Rows are points. The ring and each string are closed loops that go straight from each point to the next, and from the last back to the first. Before rounding, they use only three directions, however many columns there are. How many times does the string pass through the ring? Passing back the other way cancels.

Ring, 8 rows:
[[ 30  66  28  40]
 [ 15  47  -2  30]
 [  6  11 -15  17]
 [  3 -26 -12   5]
 [ 15 -57  10   7]
 [ 30 -44  31  24]
 [ 40   1  46  38]
 [ 39  43  46  42]]
String:
[[ 21 -21  41  -1]
 [ 24 -40  39   5]
 [ 23 -16  30  14]
 [ 24 -20  47   2]
 [ 40 -45  55  26]
 [ 46 -28  45  47]
 [ 46  -9  36  57]
 [ 53  23  52  63]
 [ 39  18  26  54]
 [ 27   9  17  35]
 [ 26  52  36  24]
 [ 29  89  40  30]
 [ 31 107  32  44]
 [ 32  78  17  55]
 [ 31  92  24  50]
 [ 35  53  14  59]
 [ 28  19  16  39]
 [ 28  47  37  26]
 [ 34  75  64  21]
 [ 49  62  76  40]
 [ 52   7  50  61]
 [ 41 -21  22  57]
 [ 28  -9  19  33]
 [ 24  -8  37  11]
 [ 24 -14  30  14]]
Times through: 3
String, 22 rows:
[[ 26  35   0  49]
 [ 18  70  -8  44]
 [ 10  55 -15  32]
 [ 16   6 -26  45]
 [ 19 -12 -14  41]
 [ 14  -9  -1  19]
 [ 15 -31 -10  26]
 [  2 -69 -18   1]
 [ -6 -73   1 -31]
 [  5 -78  -4  -6]
 [ 15 -59  -6  21]
 [ 17 -18   9  18]
 [  6 -13  16 -11]
 [-11 -45 -16 -25]
 [ -1 -31 -30   9]
 [ 15 -13 -23  39]
 [ 18  10   8  24]
 [ 11  42  16   6]
 [ 14  52  18  12]
 [ 17  73  18  21]
 [ 23 100  11  42]
 [ 26  72   4  52]]
Times through: 2

Ring:
[[ -8  21 -12  -2 -40  22   2  69   1]
 [ -5  16   5  -7 -68  14  10  53 -12]
 [ 11 -13  18 -17 -36  29  -8  39 -14]
 [ 18 -26  17 -19  12  26 -17   0 -13]
 [ 12 -17   4 -13  32  15 -14 -19  -8]
 [  7  -7  -9  -8  38  21 -17   8   2]
 [ -1   8 -16  -4   1  33 -13  65   8]]
String, 24 rows:
[[ 29 -48  12 -24  74  45 -41  -4  -3]
 [  8  -8   4 -12  -1  24 -11  22  -6]
 [ -3  11   2  -6 -26  -7  12 -15 -14]
 [  0   6   8  -8 -29  -5  10 -16 -17]
 [ 22 -34  28 -25 -14  41 -21  32 -16]
 [ 36 -59  34 -34   2  83 -48  88  -8]
 [ 15 -21  11 -18  -5  44 -22  54  -5]
 [ -1   9   3  -7 -28   3   7   6 -12]
 [  5  -3  19 -13 -39   1   8 -12 -22]
 [ 33 -55  33 -31  16  60 -39  38 -13]
 [ 28 -45  19 -26  29  58 -39  44  -5]
 [  1   4   1  -8 -15   7   2   6  -9]
 [ 10 -13   4 -13  14  22 -13   8  -6]
 [ -2  10  -4  -4  -3  -9   8 -26 -11]
 [ -7  18  -8  -1  -7 -15  13 -29 -10]
 [ -6  17 -11  -1   0  -8   8 -16  -6]
 [ 11 -15 -21  -9  69  49 -36  52  18]
 [ 15 -23 -17 -13  65  68 -46  85  20]
 [ 13 -19 -13 -12  47  60 -38  78  15]
 [ 14 -22 -19 -12  66  67 -46  84  21]
 [ 17 -27  -8 -15  53  64 -43  75  14]
 [  4  -2  -3  -9   2  22 -10  26  -3]
 [ -9  23  -7   0 -17 -20  18 -31 -12]
 [ 17 -25  -2 -13  74  16 -24 -38  -2]]
Times through: 4
String, 29 rows:
[[ 12 -16  -4 -11  57  11 -17 -32  -3]
 [ 20 -31  -1 -16  66  40 -34   9   3]
 [ 18 -27  -1 -16  50  45 -33  32   4]
 [ 19 -30  -7 -15  74  50 -40  30  10]
 [ 20 -32  -9 -16  71  63 -46  60  14]
 [  6  -5  -4 -10   9  30 -15  38   1]
 [ -6  16 -10  -2 -12   3   5  12  -4]
 [-13  29 -15   2 -26  -7  14  11  -4]
 [ -7  19  -8  -2 -27   3   8  19  -6]
 [ -9  22  -5  -2 -35  -6  15   5 -10]
 [-21  46 -12   6 -70 -23  33   9 -11]
 [ -9  23  -4  -2 -43  -3  15  15 -10]
 [  3   1   1 -10 -25  30  -8  56  -3]
 [ -4  13  -1  -6 -35   9   6  27  -8]
 [  5  -3   2 -11 -21  34 -11  59  -3]
 [  2   3   3 -11 -48  41  -8  90  -2]
 [ -9  23  -1  -5 -85  30   7 103  -4]
 [-19  41  -8   3 -88  -2  25  55  -9]
 [-20  43 -10   5 -68 -23  32   4 -13]
 [ -3  12  -5  -5 -29  17   1  44  -3]
 [  4  -1  -8  -9  -7  48 -20  88   7]
 [  6  -6 -19  -9  18  67 -34 121  19]
 [ -2   8 -24  -3  22  37 -19  69  14]
 [-13  30 -15   3 -17 -17  18 -16  -6]
 [ -2   9  -7  -5  -4   6   1   7  -5]
 [ 12 -17  -5 -12  37  38 -26  34   4]
 [ 17 -27  -5 -15  65  41 -34  19   6]
 [ 18 -27  -5 -14  77  29 -31 -12   3]
 [  0   6  -6  -4  20 -11   4 -44  -9]]
Times through: 2
